Each point is reached from the start by the listed moves, each made once or not at all, plus a little noise. Say if it took an odd or an even number of moves. Then give how often each move was made.

Moves:
(1): [ 48 -35  38  -5 -15]
(2): [ 42  45  23 -19  -6]
(3): [-21  16  50  20 -10]
Start: [ 9  4  8 10  9]
Points:
[50 47 31 -9  3] -> odd (0, 1, 0)
[ 35 -16  95  24 -18] -> even (1, 0, 1)
[-12  20  58  30  -1] -> odd (0, 0, 1)

Moves:
(1): [ 26  -8  22   2  16  -7 -12   5   9 -21]
(2): [ -9  40 -10 -26  13 -26 -24   9  -9 -18]
(3): [ -5   9  11 -14  10  -8   8 -25  -1  11]
(4): [  6  29   2  35   4  -2 -10  -7  20   3]
(5): [  0  -8  -8   0  58  13 -16  -3 -16   3]
(6): [ 11  11  17  -6  -6  24   1 -11 -13  -5]
(7): [ -3   9   2  -3  15   6  42   5  18 -26]
(8): [-30   0  22  13   4   4  -1  13 -19 -16]
(9): [ -3  -4  14 -17  -4   8  -6   5  36   7]
Start: [ 18  14  30 -11 -12 -10 -12   7  23   0]
Points:
[ 43  78  81 -36  84  -9 -68 -22  49 -19] -> odd (1, 1, 1, 1, 1, 1, 0, 0, 1)
[ 23  49  95  24  76  18 -47 -17   5 -21] -> even (1, 0, 1, 1, 1, 1, 0, 1, 0)
[-15  37  95 -37   8  24  31  -7  39 -26] -> odd (0, 0, 1, 0, 0, 1, 1, 1, 1)
[ 36   7  53 -27  76 -16 -36 -14  13  -5] -> odd (1, 0, 1, 0, 1, 0, 0, 0, 0)
[-16   3  62 -15  46  15 -37  24  23  -2] -> odd (0, 0, 0, 0, 1, 0, 0, 1, 1)

Moves:
(1): [ 28 -11   5  -1   4  -4   1   4 -23  16  -1  12   0   4  15   0 -10 -16
  10 -17]
(2): [  1  19  -5  15  -8 -12   4   1  -2 -19  -4  -5   1  -8   1   3  -8   2
  15 -10]
(3): [ -2  -5  25 -10   8  -3  14   5   6   4  -3 -19  -1 -16   2   8   1   8
  -1  -3]
(4): [ -2 -11  -2  13   7 -21   9   4  23   9   7 -12   0   6  10  -3  -9   4
   0   2]
(5): [ -2   1  -5   4  18   7   4   6   5   5   2  -5 -16  -2   3 -18   1 -16
   3  -1]
(6): [ 10   4   3   3  -6  11  -4   5   6  -2  -1   3 -13  12   2   1   5  13
   6  -6]
(7): [ -7   5 -11  12  -8   1  21  -9  -9  11 -11   3   5   3  -8  -2  -4  -4
  -8  -7]
(8): [ -3  -2 -12  -8  -7  -5  -1  20 -19  -5  -2   4  -7   3 -10  -9   9  22
   4  -8]
(9): [ 13   1  -4 -14  -3  -7   5   9  10   2  -1   3   4  -7   4   1 -13  -4
 -16   2]
(10): [-20  10  -7 -15  -9   5  -8  -8   6  14   7 -24   9  -7  12 -16  14  -4
 -10   8]
(11): [-11  -1  -5  -9  -6  19   4  -5   3   9  34  10  -4  -6  -4  -3   4 -11
   4 -20]
(12): [ -3   5  18   2  -7   6  -8  10   6   5   2  17 -10  -6   0  -6  -2  11
   4   9]
(13): [ 3  8  6 -3 11 12  8 12 -1  6  3 -8 20  6  8  2 -6 -3  1  4]
(14): [ -3  10   0  -7  15 -15   9  -2  -1   7   5   3 -10  19   8  -2  -6  -6
   2   0]
(15): [-11  -6  -7  -7   2   8  -2   1   7   0  -9   8   0  -2  14   3  -2  -1
   4  -7]
(16): [  1   6 -13   3   1   7 -12   8   5  12  -4   0   1   1  -7  30  17  -1
   0  -4]
(17): [ 10  18  -3  15   7  -4  10 -10  17   0  -4  20   2   4   5  -6  33  18
   9  -3]
(18): [ -4   4  -8  -4  13   1  -4  -9  -1   5   4  -6   3 -13  -2   4 -11  17
  -4   8]
(19): [ -1  -2 -12 -27  -2  15   2  -3  13   8   2  -1   4  -3 -14   0   2 -12
  18   8]
(20): [ -3  -1   1  12  -2  -6  19   3 -11  -5   4  -8  -6 -11  16  10   3   6
  -8  20]
Start: [  4   5  12  11   8 -14  17   8  32  -9  -3  19  -5  -1  -7 -10  -6  17
 -13  -2]
Points:
[ -7  51 -16  -8   2   5  36   6  53  40  25  45 -16 -17  41   4  39   4
  38 -14] -> odd (1, 1, 0, 0, 0, 0, 0, 0, 0, 1, 1, 1, 0, 1, 1, 1, 1, 0, 1, 1)
[  1  36 -17  -8  32  12  33  39  95  35  39  12  -3 -35  -3   3 -34   2
  12  -5] -> even (0, 1, 0, 1, 1, 0, 0, 0, 1, 0, 1, 1, 1, 0, 0, 1, 0, 1, 1, 0)
[ 11  24  -8 -46   2  24  29  35  59  52  24  37 -20 -47  27   7  44  63
  15 -15] -> even (1, 0, 1, 0, 0, 1, 0, 1, 1, 1, 1, 1, 0, 0, 1, 1, 1, 1, 1, 1)
[  9  12 -21 -16  11  36  34  35  61  19  30  22 -36 -13 -10  11  15 -10
  -6  -2] -> odd (0, 0, 0, 0, 1, 1, 0, 0, 1, 0, 1, 0, 0, 0, 0, 1, 0, 0, 1, 1)
[ 35  23  37  23  44  -5  25  30  49  30 -12  47 -32 -17  14  -8  36  20
  14 -24] -> even (1, 0, 1, 0, 1, 0, 0, 0, 0, 0, 0, 1, 0, 0, 0, 1, 1, 0, 0, 0)
[ 34  23   3  47  44 -48  55  26  66   8   0  44 -23 -33  62 -20 -25  40
   7   3] -> even (1, 1, 0, 1, 1, 0, 0, 0, 1, 0, 0, 1, 0, 0, 1, 0, 1, 1, 0, 1)
[ 51  50  41 -26  22   2  62  33  66  25  28  53 -13  -3  22 -12  -4  19
  39 -34] -> odd (1, 1, 1, 0, 0, 1, 0, 0, 1, 0, 1, 1, 1, 1, 0, 0, 1, 0, 1, 0)
[ 20  -3  12  -6   1  12  47  55  31  30  50  35 -21   3  18 -20  -5  28
  27  -8] -> odd (1, 0, 0, 1, 0, 1, 0, 1, 0, 0, 1, 1, 1, 0, 0, 0, 0, 0, 1, 1)

Moves:
(1): [  2   4   3  -2   3   1   4   2  -4   1  -8   5   0  -7  -2   5  -5 -10
  -7  -2  -1   6  -6  11  -1]
(2): [ -6   4   1   2   4   0  -5  11   2   1 -11  -3   7   4  -7   1   1  -2
  -1   6   1   0   9   9  -2]
(3): [ -8   4   5  -3   3  -4   3   5   0  -3 -17  -8  -3 -18   3   3  -3  -2
   6  -3  -3   2   8  -7   8]
(4): [ -1   6   0  17 -11  -4   8  -5   4  -3  -3  -2  -6  -4  -2   1  -7  -7
  -2   0   7   1   1   3   0]
(5): [ 11  -9   5  -2   3 -12  -5   5  -3   3   3 -14 -11   1   1   5   2   5
  -1   3  -7  -2  -3  -2 -17]
(6): [  0   2  -3 -11   2   2   0   0 -11  -1 -13   2  -4   3   2  -5 -13   0
  -4  -2   2  -5 -20  -7  -7]
(7): [ -5 -13   2  -5  -1  -4   2   9  -6   2   3   6  -5  15   1   0   2   3
  -5  -5  -1  11   1  -2  -2]
(8): [  0   6  -7  -2  -1   5  -2  10  -9  -8   3   2  -7  -1  -1   4  -3   1
  -1  12  -8  -4   5 -14  -2]
(9): [ -5   2   0  -1   2   2 -11   9  10   6   4  -1  -2   2   1   2  -4   5
   7  -2  -4  -2 -15   5   0]
(10): [ 0  6  2  8  2  1 -5  4  7  1  2  1  7 -8  0 -1 -1 -6  2 -4  4  2 -5 -4
 -5]
(11): [ -1  11  10  -2  25  16   0   1   6  -5   9  -3 -10  10   0  -7   7  -1
  18 -10  14  -7  -3  -7   3]
(12): [ 10   2  -7 -13  -3 -17   3 -12  -6  -8   9   7   0  10  -4   1  -7  -3
   9   6  -4  -2   5 -12  -3]
(13): [-7  5 -2  2  5  4 -3  3 -2 -4  1 -8  7 -3  6  8  4 -5  4 -1 -1 -3  2  3
 -6]
(14): [  7  -1  -6   0  -2   6  -7  -1  -6 -11  -1  -3   1   3  -3  -6  -9   5
   7  -2  -1  -1   3  -4   6]
(15): [  6   8   5  -4   3   1   3  -3   9   6   9 -13   3   1  16   5   3   0
   9  13   1   3  13  -6   4]
(16): [15 -7 -3  0 -3 -3 14 -1  7 -1 -6 -6 -5  6 -1 25  7 -4  2  3 -6  2 17 -7
 -1]
(17): [  3  -4  -2   2   2   7  -3  11   6   9  -1   7  -8  -7   1   9  11 -16
  16   3  15  -1   9   2   0]
(18): [  3  -7   3   6   7  10   2  13   3  -3  -5  10  -1   1   7  -5  -8  10
   4  -7  -8 -11   4   9   6]
(19): [  0  -1  -3   4  -4  10  -2  10  11   8  10 -10  14  -3  -2   0   1 -16
  10  -2  -4 -16   5   0  12]
(20): [  4  -8  14   9 -14   1  -9   5  15 -12   7   8   3  12  -3   6   0  -3
   3   3   1  -8   0  12  -2]
(21): [ 4  7 -2  3 -1 -2  8 -2 -2 -4  4 -1  6 -7 -4  5 -3  0  0  3 11 -1 -5 -1
 -1]
(22): [ -4  -1  -2  -5  -3   9   0   6   0  -4   0   0  -5   0  -7  -7  -3   4
   3   2   2   2   1   2 -13]
(23): [-4 -7 -5 -3  5 -3 -1 -3  4 -5 -2  0 -3 -4  2  4 -7 -5 -5  4 -1 -1  3 -3
  5]
(24): [ -6  -3   0   0 -10   0  -1  -5  -5   8  -2   1  -5  -3  -5   9  -7  -3
   0   6  -1   4  14  -9   1]
Start: [ 12   9 -11  -2  -2  -9 -14  31  10  -3  -5 -11 -20  -3  -4   1  17   9
 -27  21   9  -1  -8  14   7]
Points:
[ 34   2   4  23 -28  -3 -18  60  57  16   7 -44 -29  -6   3  74  20 -45
  13  44  10 -20  33  27  -2] -> odd (1, 0, 0, 1, 1, 0, 0, 0, 1, 0, 0, 0, 1, 0, 1, 1, 1, 0, 1, 1, 0, 0, 0, 1)
[  6  43 -13 -11  30  10 -19  62  21 -11 -13 -26  -3 -22 -13  15  13 -40
  34  17  44 -32  -4 -10   8] -> even (0, 1, 1, 0, 0, 1, 0, 0, 0, 1, 1, 1, 1, 0, 0, 0, 1, 0, 1, 0, 1, 0, 0, 0)
[ 14   9   3  -4  25  27  -7  81  31 -55 -13 -29 -32  20   3  37   5  10
  17  36   9 -18  49   0  12] -> even (0, 1, 1, 0, 0, 0, 1, 1, 0, 0, 1, 0, 1, 1, 1, 1, 0, 1, 0, 1, 1, 1, 1, 0)
[ -1  20 -17   5 -15   0 -24  44  27  10 -20 -15 -22 -27 -10  16 -27 -31
 -25  22  10 -11 -31  10  10] -> even (1, 0, 0, 1, 0, 1, 0, 0, 1, 1, 0, 0, 0, 0, 0, 0, 0, 0, 1, 0, 0, 0, 1, 1)
[ 44   0   3  12  11   7 -20  82  62  -1  -1 -33 -16 -14  18  60   4 -34
  11  32  11 -42  -5  27  -4] -> even (1, 0, 0, 0, 1, 1, 0, 0, 1, 1, 0, 0, 1, 0, 1, 1, 1, 1, 1, 1, 1, 0, 1, 0)
[-10   7 -25 -18   3  -4 -13  57 -14  -7 -28  -8 -42 -31   1  36  -3 -18
 -15  38  22   1  10 -23   4] -> odd (0, 0, 1, 0, 0, 1, 1, 1, 0, 0, 0, 0, 1, 0, 0, 0, 1, 0, 0, 0, 1, 0, 1, 1)
[ 27 -22 -12  -7  36  36 -26  95  39  -7   1 -28 -47  12  -3  32  14 -16
  26   4   7 -25  11  20  -1] -> odd (1, 0, 0, 0, 1, 0, 1, 0, 1, 0, 1, 0, 1, 1, 0, 1, 1, 1, 1, 0, 0, 1, 1, 0)
[ 39  21 -21   7   0 -11  15  45  30 -25 -28 -36  -7 -19  -4  42 -21 -27
   3  43   3 -18  48   5  40] -> even (1, 1, 1, 1, 0, 0, 0, 0, 0, 0, 0, 1, 0, 1, 1, 1, 0, 1, 1, 0, 1, 0, 1, 0)
[ 39  18  -2 -16  16   5   0  60  11   5   8 -38 -35   4  -1  44   8 -22
  -7  36  16  -9   6 -34  -7] -> even (1, 0, 0, 0, 1, 1, 1, 1, 0, 1, 1, 0, 0, 0, 1, 1, 0, 0, 1, 0, 1, 0, 0, 1)
[  1  25   0   4  29  15 -29  93  19  -2 -12 -34 -48 -25   2  26   7 -38
  15   8  23 -20 -32  -3 -12] -> odd (1, 0, 1, 1, 1, 1, 1, 1, 1, 1, 1, 0, 1, 0, 0, 0, 1, 0, 1, 0, 0, 0, 0, 0)
[ 19  14 -10 -14   8  21  -1  87   8   4 -23 -10 -26 -26  14  23  -2 -20
   4  30  15 -17   9   0  26] -> even (1, 0, 1, 0, 0, 1, 1, 1, 0, 0, 0, 0, 0, 0, 1, 0, 1, 1, 1, 0, 1, 0, 0, 0)
[ 44  23 -16  16 -17   8 -16  70  56 -41  11 -15  -8   5 -15  43 -26 -20
  13  52   0 -32  28  15  12] -> even (1, 1, 0, 1, 0, 0, 0, 1, 1, 1, 0, 1, 0, 1, 1, 1, 0, 1, 1, 1, 1, 1, 1, 0)
